Each row is a point. Two turns around zero, p and q, are shown by what they do to some points. Write where each new point lands after one turn and then the other. Backwards means that the second turn is done in reverse. Each puzzle has new turns, and all numbers are rounded.
(in the rows, 128 means zero)

Turn p:
[155 157] => [167 124]
[134  91] => [102 101]
[ 59 148] => [103 195]
[164 116] => [140  92]
Turn q:
[126  87] => [155  97]
[131 132] => [127 133]
[182 171] => [138 196]
[ 74 122] => [93 87]
Where do these land?
q, then p: [111  84] => [104  88]
q, then p backwards: [ 99 130] => [129  99]
q, then p: [175 170] => [182 161]

Turn p:
[169 121 117] => [155  95 132]
[174 139 149] => [178 123 139]
[ 61 120 156] => [ 79 180 142]
[ 64 152 121] => [ 83 169  96]
[172 108  97] => [145  73 131]
Turn q:
[139 113  52] => [201 109 107]
[159 150 182] => [ 92 176 157]
[ 82 163 171] => [ 62 131  99]
[151 100 122] => [150 122 157]
[109 115 114] => [133 103 119]
Where do these land?
p, then q: [187 128  71] => [179  90 180]
p, then q: [ 84 109 125] => [ 97 108  97]
q, then p: [154 118 164] => [136 172 136]
p, then q: [ 87 156 153] => [121 154  79]

Turn p:
[172  79 158 155] => [184 135 137 181]
[131 153  72  92] => [119 149  95  69]
[ 70 161 142 120] => [ 72 101 151 111]
[107 180 141 129] => [ 71 136 135 128]
[115 114 108 180] => [130  91  91 155]
[172  82 148  91] => [191 157 160 125]
Turn q:
[142 111 171 123] => [136 147 168 110]
[ 88 178 135 183] => [ 97 158 118 200]
[205  71  69 124] => [221  94  95  87]
[105 173 133  90] => [ 71 140 110 112]
[115 144 124 128] => [111 130 119 137]
[112  91 137 119] => [130 100 159 122]
Where do these land?
q, then p: [172 185 123  94] => [ 94 149 105  63]
q, then p: [ 96 105 124 184] => [141 112 114 192]
q, then p: [132  81 124 157] => [162 147 134 168]
q, then p: [ 87  97 105 124] => [167  91 138 143]
p, then q: [154 173 165  81] => [ 65 176 131 134]

Turn p:
[133  87 117 169 157 132] => [142  95 123 131 175  98]
[ 89 116 128  95 203 138] => [138 135 205 127 174 144]
[157 133 100  40  59 113] => [119 116 132  67  32 161]
[128 112 154  98 141 121] => [146 129 165 134 111 120]
[105 164  95 149  94 101] => [ 78 157  92 103 128 126]
[155 165 141 210 157 133] => [156 159  67 162 183 116]
[121 130 115  88  84 160] => [103 103 131 124  86 169]
[135 117 175 175 130 126] => [143 131 109 177 137  89]
Turn q:
[ 85 139 107 177 192 146] => [104 137  69 144 189  95]
[ 90 198 168 169 112 144] => [ 47 161 155 108 158 109]
[ 92 135 105 176 132 102] => [ 91 121 113 174 140  97]
[156  81 161 104 124 114] => [170 115 155 137 129 174]
[110 104 129  72 106 120] => [144  73 145 105 109 141]
[198 108 106  80 146 107] => [215 136 134 124  95 125]
[165 132 120 118  84 163] => [125 152 126 103  76 156]
Where do these land?
q, then p: [ 99 136 150 115 130  56] => [153 132 146 162 133  60]
p, then q backwards: [101 160 118 115 116 145] => [128 121 150 154 101 151]
q, then p: [ 60 124  85 146 166 152] => [102 109 155  64 179 109]
q, then p: [120  89 168 107 121  86] => [166  96 132 177 134 106]
p, then q backwards: [178 127 142  77 102 147] => [166  91 105  88  91 131]
q, then p backwards: [188 149 164 113 175 170] => [160 182 105 115 187  91]
p, then q: [165 152 113 165  31 164] => [ 96  91  52 150  54 119]
p, then q backwards: [109 107 131 152 164 113] => [112 151 146 132 161 102]
p, then q backwards: [131 108  81 162 147 119] => [ 88 138 136 110 170 147]
